Each row is a point. Each copy is the shape, with its points in the same order, stretched, turned, moved and blurred by noise. Some copies are also mirrored. Which?

Shape (8 x 2):
[[ 18  13]
 [-56 -18]
 [ 51  -8]
 [-74  14]
 [-39  24]
 [ 42   4]
 [ 46 -19]
 [-17 -33]]
Copy 1:
[[  9   4]
 [-63 -23]
 [ 40 -16]
 [-75   7]
 [-42  16]
 [ 29  -5]
 [ 31 -26]
 [-28 -41]]
Copy 1 is: only turned
Copy 2 (8 x 2):
[[  7   7]
 [-60  32]
 [ 18 -25]
 [-50  67]
 [-17  49]
 [ 13 -12]
 [  6 -28]
 [-46  -3]]
Copy 2 is: only turned
Copy 3 (8 x 2):
[[  4 -24]
 [-79  16]
 [ 43  -8]
 [-93 -13]
 [-63 -31]
 [ 30 -29]
 [ 32  -4]
 [-39  27]]
Copy 3 is: mirrored

Shape:
[[-10 -40  -5]
 [ 11 -30  21]
 [-20 -63  21]
 [-49 -25 -12]
 [ -2  33 -36]
 [ 47 -16  55]
 [-31  40 -66]
 [-43  48 -25]]
Copy 1, 8 rows:
[[-38 -39  -8]
 [-13 -49  20]
 [-46 -74  -2]
 [-22 -33 -44]
 [  1  28 -17]
 [ 19 -58  56]
 [ -9  48 -53]
 [ 25  14 -50]]
Copy 1 is: mirrored
Copy 2:
[[ 25 -44  20]
 [ 26  -3  20]
 [ 40 -44  51]
 [ -9 -52  30]
 [-40  -8 -24]
 [ 43  44  12]
 [-60 -35 -22]
 [-59  -4   5]]
Copy 2 is: only turned
Copy 3:
[[ 27 -27  -9]
 [ 36   6   7]
 [ 28 -44  10]
 [-10 -44 -14]
 [-19  47 -48]
 [ 65  44  40]
 [-43  31 -76]
 [-58  31 -35]]
Copy 3 is: only turned

Shape (9 x 4):
[[-51 -49  54 -12]
 [  7  33  10  38]
 [-24  -1  41  -1]
 [ 28  24  49 -22]
 [ 14 -24  23 -12]
 [ 25  53  40  27]
 [-40 -32 -47  13]
 [ 40  59 -49  13]
 [ 59 -29  20  35]]
Copy 1 (9 x 4):
[[-73  41  11  10]
 [ 43   6  69  -3]
 [-17  48  24  -4]
 [ 41  49  14  18]
 [ -5  23 -10  20]
 [ 63  38  66  -6]
 [-42 -39   8  -5]
 [ 89 -52  27 -24]
 [ 26 -10  31  75]]
Copy 1 is: mirrored
Copy 2:
[[ 14  -6  83 -54]
 [-21  17  -7  36]
 [-18 -12  39 -19]
 [ 25 -44   4  12]
 [ 34  -7  21  -8]
 [-36 -22  -6  58]
 [ -8  67   7 -51]
 [-15  27 -75  36]
 [ 58   6   4  68]]
Copy 2 is: mirrored
Copy 3:
[[ -6 -34  71 -62]
 [ 45 -24   6  24]
 [ 27 -22  44 -33]
 [ 40  28  54 -15]
 [ -4   5  49 -14]
 [ 68  -3  26  20]
 [-25 -40 -20 -18]
 [ 40  20 -44  36]
 [ -6  -4  52  50]]
Copy 3 is: mirrored
Copy 4, 9 rows:
[[-42 -58  19 -41]
 [-20  29  28  35]
 [-27 -11  35 -16]
 [ 13  19  76 -21]
 [ 13 -21  23  -6]
 [-12  48  67  24]
 [-13  -9 -75  -5]
 [ 31  84 -19  31]
 [ 33 -30  42  58]]
Copy 4 is: only turned

Shape, 9 rows:
[[ 70  49 -41  31 -45  27]
 [ 59  33 -40 -13 -44  19]
 [-35  33 -27  19 -12   0]
 [ 19 -29  24 -25  33  19]
 [-45  -9  58  22  17  -3]
 [-11  12   1  30  39 -26]
 [ 23 -28  23   5  45  71]
 [-14 -67  46  24  33   2]
 [-42 -53   3  23  23  -7]]
Copy 1, 9 rows:
[[ 82 -15 -18  -5  25  34]
 [ 52  -1 -21 -42  14  35]
 [  7  16 -25  44 -25   1]
 [-40   6  34 -10  20  39]
 [-43 -15  34  57 -29  -2]
 [-20  10  -3  40  21 -18]
 [-29  19  34  30  37  82]
 [-89 -37  24  38  18  22]
 [-69 -11 -20  49   1  11]]
Copy 1 is: only turned
Copy 2:
[[ 75  36  23  60 -75  32]
 [ 61  42  31  22 -41  40]
 [-10  43   0  18  -5 -14]
 [ -3 -43   6 -20  10  49]
 [-57 -22  13 -15 -14 -18]
 [  1 -27   2  26  10 -13]
 [ -9 -55 -24  10 -14  75]
 [-26 -76 -22 -48 -14   1]
 [-23 -41 -38 -45   9 -16]]
Copy 2 is: only turned
Copy 3, 9 rows:
[[ 44 -30 -28  95 -78 -34]
 [ 45 -35 -61  50 -49 -24]
 [-35  40 -20   9 -25 -17]
 [ 29 -25   2   4  43  26]
 [ -5  38  63 -34   7  15]
 [-33  11  35  21  25 -38]
 [ 55   7  16  54  62  33]
 [ -1 -11  66 -12  54  51]
 [-50  11  29 -10  35  39]]
Copy 3 is: only turned
